Each row is a point. The last column is the point's height on a tilted bowl or saddle (a function of degree 2), plus a little noise. Count its main directions that bend up, bend down and stay straight.
In the rows, 128 means zero.

Points (15 x 4):
[[125 131  51  89]
 [121 125  81 120]
 [149 120 109 156]
 [195 132 150 191]
 [111 123 158 123]
 [125 121 154 138]
 [101 108 143 116]
 [191 135 169 181]
 [117 114 174 116]
 [111 165 100 119]
 [ 93 180 154  87]
 [145 138 107 150]
 [106 115 134 126]
 [107 145  72 106]
 [115  78 195  75]]
Directions: 0 up, 2 down, 1 straight

Points (26 x 5):
[[117 124 183  77  85]
 [117 151 102  90 140]
 [130 153 106 167 123]
 [ 49 109  88 106 113]
 [105 126 165 123  95]
 [132 148 110 150 130]
 [142 158 189 178  76]
 [ 91 109 101 119 128]
 [133  93 119 115 125]
 [143 117 137 111 123]
 [143 133 133 150 119]
 [130 117 155 174  87]
 [167 165 191 123 105]
 [ 72  85 102 128 113]
 [140 155 120 100 139]
 [120 178 166 129 108]
 [ 94 147 133 134 110]
 [142 143 145  71 121]
 [149 175 138 144 124]
 [116  49 205 115  25]
 [113 115 131 189  88]
 [ 86 123  85 116 136]
 [145  91 124  77 119]
 [ 89 147 126 123 114]
 [154 183  98 130 144]
 [ 89 165 197 140  66]]
Directions: 0 up, 3 down, 1 straight

Points (46 x 7):
[[145  99 110 160  81 143 100]
 [147 153 111  76 135 180 115]
 [153 111 123 129 152  96 123]
 [ 28  82 115 141 116 130  53]
 [ 94 141 164 121  51 153  71]
 [167 191 175 160 119 135 117]
 [ 63 109 115  94 133 157  86]
 [111 115 114 184 171 109 108]
 [181 119  94 126 104 133 121]
 [178 117 107  80 126 135 116]
 [145 163  98  89 134 147 125]
 [ 66 125 161 162 137 159  78]
 [109  78  70 160 141 104  95]
 [149 127 147  96 137 142 120]
 [208 197 122 134 139 156 126]
 [122  89 148 166 145 101 104]
 [ 99  94 159  81 139 123  93]
 [128 167 139 122 106 113 120]
 [104 147 113 160 129 154 111]
 [131 136  83 143 159 159 119]
 [161 130 142 113 146 108 127]
 [120 147 159 126 154 160 113]
 [180 187 150 152 143  64 120]
 [101 193 118  99  60  72  77]
 [103 138  91 181  90 141  97]
 [124 130 132 115 129  85 120]
 [115  52 144 133  75 120  64]
 [124 144 101  96  88  96 110]
 [167  69  99 184 137 118  92]
 [ 89 122 129 124  39  97  69]
 [ 81 107 188 114  99  66  73]
 [116 152 148 108 154 111 119]
 [108 118 151 224 148 179  67]
 [139 142  89 134 125 175 119]
 [145 148 157 134 122 115 125]
 [143  95 117 167 127  84 111]
 [111 148 123 111 181 123 119]
 [131 131 167  83 133 111 109]
 [119 118 119 115 106 204  96]
 [118 118 126 104 142 105 119]
 [155 141 149 103 149  98 124]
 [132 116 159 136 115 148 112]
 [177 111 125 129  99 146 117]
 [139  44 130 113 141  99  81]
 [ 69 143 147  94 150 124  95]
 [134  47 136 104 140 145  80]]
Directions: 0 up, 6 down, 0 straight
